Each row is a point. The points of each table are mixes of a few directions, plus a little noise. Count the directions of each table, and those that both share. Where both have some left over, give the other angles between the two spaces (their principal angles), to ten degrees, smallest first.

First:
[[  1  63]
 [ -1 -68]
 [  0  18]
 [  0 -51]
 [  0  39]]
Second, 5 rows:
[[ -1 -91]
 [  0   5]
 [  0  -9]
 [  0  33]
 [  0  61]]
Directions: first 1, second 1, shared 1

First (8 x 6):
[[ -2  30 -24  28 -95   4]
 [ -5  -8   6  -5  36  -4]
 [ -1 -13  10 -11  44  -3]
 [ 30 -22  20 -31  17  10]
 [ 63 -28  28 -48 -23  23]
 [  6  -2   3  -5  -2   2]
 [-39  10 -11  24  37 -15]
 [-52  34 -31  49 -14 -18]]
Second, 9 rows:
[[-29  48  18 -13  27  15]
 [-12  34  25  11   1   7]
 [ 36 -15 -25  36 -11 -16]
 [-49  16  -6 -74  52  21]
 [ 23 -31  -2  21 -30 -11]
 [ -9  57  17  22  16   7]
 [ 22 -46 -40  -9   1 -12]
 [-21 -41  32 -34 -34   6]
 [ 38 -22 -19  40 -21 -17]]
Directions: first 2, second 3, shared 0; angles 50, 60

First, 10 rows:
[[-72 -48  -8 -14  -9 -54  13  26 -48]
 [  2  79   2   8 -12  22  36 -26  -9]
 [ 12 -54   0   1 -57 -27 -18  -6  49]
 [ 40 -10   5   9 -53   4 -14 -23  58]
 [-47 -45  -5 -13  52 -21  -9  38 -59]
 [  9   6  -5  -6  38  -6   8  10  20]
 [ 77  30   3   8  20  36 -13 -17  74]
 [ 26  13   4   2  76  44 -24  14 -25]
 [  5 -13   0   2 -46 -18   3 -12  34]
 [-50  41   5   5  -9  20  19  -5 -95]]
Second:
[[ 36  26   7 -26 -27  37 -11   3  42]
 [-38 -40   5  85  32  13   3 -19 -14]
 [-20  -3  -5 -29 -15  31   8  26  11]
 [  8 -23  15 -57 -68 -21 -35  25  29]
 [-23   6  22  51  37   1  -3  -6   0]
 [ 75  23 -69 -62   1 -59  39 -36 -64]
 [-37  10  25  38  40  -1   0   7  -2]]
Directions: first 4, second 5, shared 2; angles 70, 80

First:
[[ 20 -26   9 -11   4  -2  -3 -22  -7  -2  -3   6]
 [-38  15 -19  10  19  15  21  45  11  10  -1 -32]
 [-36   1 -19   5  29  18  26  43   9  11  -3 -39]
 [ 58 -48  28 -24  -9 -15 -20 -67 -18 -11  -5  33]
 [ 15  56  10  17 -55 -24 -37 -20   1 -14  13  50]
 [ 41 -15  21 -11 -21 -16 -23 -48 -12 -11   0  35]
 [-44  22 -22  13  19  16  22  52  13  11   0 -35]
 [-18  65  -6  24 -37 -10 -18  17   9  -5  12  22]
 [ 15 -48   6 -18  26   6  12 -15  -7   3  -9 -14]
 [-26 -48 -16 -12  59  27  42  34   3  16 -12 -59]
 [ 14  27   8   7 -32 -15 -23 -18  -1  -9   7  32]]
Second (11 x 12):
[[ -4  -8  -5   2  -3   3   3   5   1  -2  -4  13]
 [-53 -56   3  34 -50  41  11  21 -11   4 -92  70]
 [ 13 -15 -28 -13   5  -6  11  19  22  -5  40  29]
 [ 13   7  -2  -9   5  -7  -1   0  10   2  22 -12]
 [ 10  13  -7  -7  20 -13   0  -4  -4  -9  25  -8]
 [ 35  37  40 -15 -10  -7 -22 -22  25  32  19 -88]
 [ 21   4   3 -13  -7  -3  -3   3  26  14  26 -19]
 [-64   7  11  45  23  10   1 -25 -93 -38 -95  29]
 [  1  28  11   2  23 -11  -8 -20 -26  -9  -1 -30]
 [ 16 -10  -6 -12 -13   1   2  12  31  13  23   1]
 [ 15  -7 -20 -13   6  -7   6  13  20  -3  37  14]]
Directions: first 2, second 3, shared 0; angles 90, 90

First:
[[ -4 -19   1 -30  15 -13  -2   1   4  -6   9 -28 -13 -15 -13   9  44  -9]
 [  0   8  -2  11  -5   4   2   2  -2   2  -4  11   5   5   5  -1 -17   1]
 [-50  21 -34  -2  16  -3   8  19  -3   4   6  -1  -3 -22  -6  21  11 -20]
 [  3  65   6  82 -21  39  -3 -22  13  11 -34  89  32  32  35 -58 -95  53]
 [-30  14 -24   1   7  -2   6  14  -5   4   5   0   0 -12  -3  17   2 -15]
 [ 59 -43  39 -18 -16  -6  -9 -14  -3  -7   3 -22  -5  20  -2  -7   8   7]
 [ -5 -22 -14 -23  -4 -15   8  22 -19   2  15 -33  -7  -9 -13  44  13 -37]
 [  4   1   9   0   5   2  -4 -10   9  -4  -4   4  -1   0   2 -17   9  13]
 [ 23 -23  18 -19   2  -7  -6  -9   5  -7   3 -18  -7   2  -6  -7  25   5]]
Second (8 x 18):
[[ 12  -3   9 -21 -32  32  -4  40  31   5   8  11  10 -32  36 -31  12 -21]
 [-14  20 -16 -21  34   1 -12 -14 -27  14  35 -20 -17 -28 -15  28  28  41]
 [ 25 -37  -2  21  -6 -16 -19 -25  59 -12 -33   8  11  12  18 -42  11 -17]
 [-16  -1  10   0 -24 -28  24  -2 -39  -1 -30  -2   3   1 -16  15 -20 -10]
 [-32  17 -15 -10  56  -4  12   4 -38  -9  44 -31 -24  29 -49  58  14   2]
 [  7 -14   2  18 -20 -33   1 -28  -7   2 -41   6   9   2   1  -4 -19   1]
 [ 24   6  -6   4 -29  34  -9  29   8  15  18  16  12 -12  34  -3 -27  -9]
 [ -8  15  18   9  19  12   7  -4  11 -14   2  12  -3  28 -11 -22   2  12]]
Directions: first 3, second 6, shared 2; angles 70

First (9 x 24):
[[-74 -29 -22 -19  40  -4  18 -20 -64 -10  23  34  55  -3 -21  56  64   9
  -10   0  32 -16  45  54]
 [ 69  40 -27  33  -9  19 -26  19  48  18 -22   2 -24  11  40 -14 -11 -17
   10  -4  -5 -30 -19 -48]
 [ -4  21 -19  18 -21 -16  -2  -5 -15  -7   9   5  43  -9  65 -11  28 -38
   13  21  10   8  27 -56]
 [-37  -9   1  -3 -17 -15  16 -18 -30 -20  22  -8  42 -16  19 -21  21 -11
   -3  10  -4  29  21 -14]
 [-43 -27  74 -36 -18 -49  16   2 -32  -6   2 -14 -12  -9 -20  14 -37  -6
   13  34  12  54   9  12]
 [ 31  10  -8  13 -11  16  -6   2  29   1  -5 -14 -16   1   2 -32 -15   6
   -5 -14 -21  -2 -21 -14]
 [-31 -35  95 -53  11 -46   5  22 -21  17 -21   2 -61   9 -67  65 -63  13
   16  31  29  29  -7  58]
 [ 54  13 -18  16   4  37 -14   9  52  10 -15 -12 -41  10 -19 -27 -24  22
  -10 -30 -27 -25 -39   3]
 [ 34  16 -77  33  20  59  -8 -11  32  -3   6   5  14   6   1 -30  38  22
  -24 -48 -26 -49 -16   4]]
Second:
[[ 49  78  22  19  -1 -12 -83 -54 -15 -50   8  -5   3   2 -24  94  25  40
  -70  17  -6 -15  44 -12]
 [-19  -5 -12 -37  -6  -2   8  21  45  30   3  17 -60  10 -47   3 -46   4
  -31 -24   2  71 -18  48]
 [ 15  22 -18  13  41  22 -52 -14  20 -18 -17  28 -20  18  16  31  19  26
   -9 -29   1 -30  33 -23]
 [  2 -28  33  26 -39 -24  56  -5 -73 -11  13 -51  93 -32  40 -45  29 -38
   51  58  -3 -47 -20 -28]
 [-20 -35   2  -7 -16  -6  50  22 -10  20   4 -13  17 -11   7 -45 -10 -26
   31   9   2   9 -26   8]
 [ 38  66   8  13  12  -1 -79 -41   3 -38   0   8 -16  10 -20  82  19  39
  -61  -1  -5 -10  40  -8]
 [  4  -4  21   9 -26 -17  22  -7 -35  -7  11 -28  41 -17   7 -11  10 -15
   10  32  -2 -13 -10  -7]
 [-16 -20  21 -21 -50 -29  54  13 -15  20  21 -32  14 -19 -29 -26 -27 -25
   -3  31  -1  45 -37  36]
 [ -8 -12 -22   4  32  22  -8  11  20   5 -16  24 -15  12  23 -14   6   5
   22 -28   4 -19  10 -15]
 [-24 -33 -16 -13   7  10  32  27  17  26  -6  10 -14   3   6 -39 -16 -13
   26 -18   4  14 -17  10]
 [-23 -30 -38  -5  47  33   1  28  44  24 -22  40 -39  21  24 -32  -7   2
   32 -52   7  -6   2  -7]]
Directions: first 4, second 3, shared 0; angles 40, 50, 80
